Each row is a point. Before rounding, the points of a table are all equally far from one centre. They may lie mostly on one side of it. Where is the centre, to within rounding?

Points:
[[-0.79  0.54]
 [-1.05  0.18]
 [-0.02  0.13]
 [-0.24 -0.33]
 [-0.04  0.23]
 [-0.02  0.05]
 [-0.41 -0.41]
 [-0.09  0.36]
 [-0.43  0.60]]
Centre: [-0.54  0.09]

Points, 11 rows:
[[ 0.49 -0.64 -0.13  0.34]
 [ 0.33  0.85 -0.32  0.30]
 [-0.30  0.45 -0.04  0.12]
 [ 0.89 -0.27 -0.30  0.60]
 [-0.23  0.07 -0.74  0.71]
 [ 0.43  0.71 -0.15  0.59]
 [ 0.53  0.56  0.10 -0.06]
 [-0.10 -0.38 -0.44 -0.30]
 [ 0.39  0.12  0.26 -0.20]
 [ 0.91  0.45 -0.10  0.27]
 [ 0.43 -0.29  0.13 -0.22]]
Centre: [ 0.28  0.07 -0.39  0.23]

Points:
[[ 0.36  0.16  0.00 -0.24  0.74  0.55  0.14  0.86]
 [ 0.30  0.22  0.32 -0.42 -0.28  0.21  0.77  0.84]
 [-0.45  0.54  0.29 -0.47  0.50  0.81  0.14  0.22]
 [-0.08  0.06  0.41 -0.84 -0.30  0.67 -0.01  0.70]
 [ 0.00 -0.03  0.87 -0.74  0.28 -0.08  0.26  0.95]
 [-0.68  0.09  0.14 -0.31 -0.15  0.36  0.16  0.46]
 [-0.53 -0.16  0.40 -0.27 -0.17  0.53  0.42  0.28]
 [ 0.09 -0.54  0.79 -0.64  0.33  0.51  0.12  0.59]
 [ 0.33 -0.43 -0.02 -0.08  0.29 -0.25  0.05  0.78]
 [-0.05 -0.34  0.57  0.28  0.56  0.23  0.50  0.16]
 [-0.33  0.10  0.40 -0.71 -0.63  0.12  0.28 -0.07]
 [ 0.03 -0.37  0.59 -0.47 -0.43  0.44  0.57  0.25]
 [-0.46  0.16  0.15 -0.37  0.52  0.21  0.79  0.01]
 [-0.04  0.06  0.46  0.32 -0.04  0.25  0.79  0.09]]
Centre: [ 0.24  0.21  0.38 -0.38  0.19  0.11  0.07  0.15]

Points, 18 rows:
[[ 0.01  0.18 -1.08  0.46 -0.14  0.51  0.64  0.12 -0.23 -0.24 -0.70]
 [-0.20  0.55 -0.86 -0.11 -0.30  0.41 -0.09  0.04  0.42  0.67 -0.03]
 [-0.22 -0.45 -0.96  0.05  0.01 -0.15  0.40 -0.24  0.64 -0.09 -0.35]
 [ 0.12  0.17 -0.66  0.80 -0.60 -0.08  0.59 -0.43 -0.10  0.36 -0.11]
 [-0.36  0.40 -0.35 -0.08 -0.44 -0.37  0.25 -0.46 -0.06  0.43 -0.55]
 [-0.70 -0.25 -0.59  0.19 -0.82  0.11  0.41 -0.11  0.12 -0.07 -0.45]
 [-0.38  0.09 -0.79  0.54 -0.14 -0.35  0.56  0.60 -0.04 -0.11 -0.79]
 [-0.30 -0.43 -1.12  0.45 -0.29 -0.57  0.22  0.18  0.31 -0.11 -0.17]
 [-0.15  0.38 -0.54  0.24 -0.44 -0.39  0.47  0.19 -0.63 -0.23 -0.83]
 [ 0.18 -0.30 -0.53  0.57 -0.81  0.00  0.02 -0.44 -0.25  0.34 -0.07]
 [ 0.20  0.37 -0.74  0.54  0.25  0.65 -0.58  0.09  0.04 -0.29 -0.58]
 [-0.89  0.63 -0.83  0.03  0.15  0.31  0.29  0.02 -0.17 -0.49 -0.23]
 [-0.40  0.04 -0.42  0.39 -0.42 -0.42  0.99  0.26  0.30 -0.21 -0.49]
 [-0.61 -0.18  0.18  0.61  0.03  0.21 -0.14 -0.23 -0.24  0.40 -0.13]
 [-0.55  0.75 -0.12  0.95 -0.28 -0.03  0.28 -0.05 -0.30  0.14 -0.18]
 [-0.22 -0.10 -0.24  0.64 -0.31  0.60  0.53 -0.19  0.53  0.46  0.06]
 [ 0.26 -0.46 -0.85  0.48 -0.03  0.08  0.12  0.00  0.37  0.62 -0.28]
 [-0.56 -0.07 -0.76  0.59 -0.77 -0.51 -0.09  0.36  0.05  0.04 -0.22]]
Centre: [ 0.02  0.16 -0.35  0.18 -0.10  0.05  0.11  0.18  0.01 -0.19  0.01]
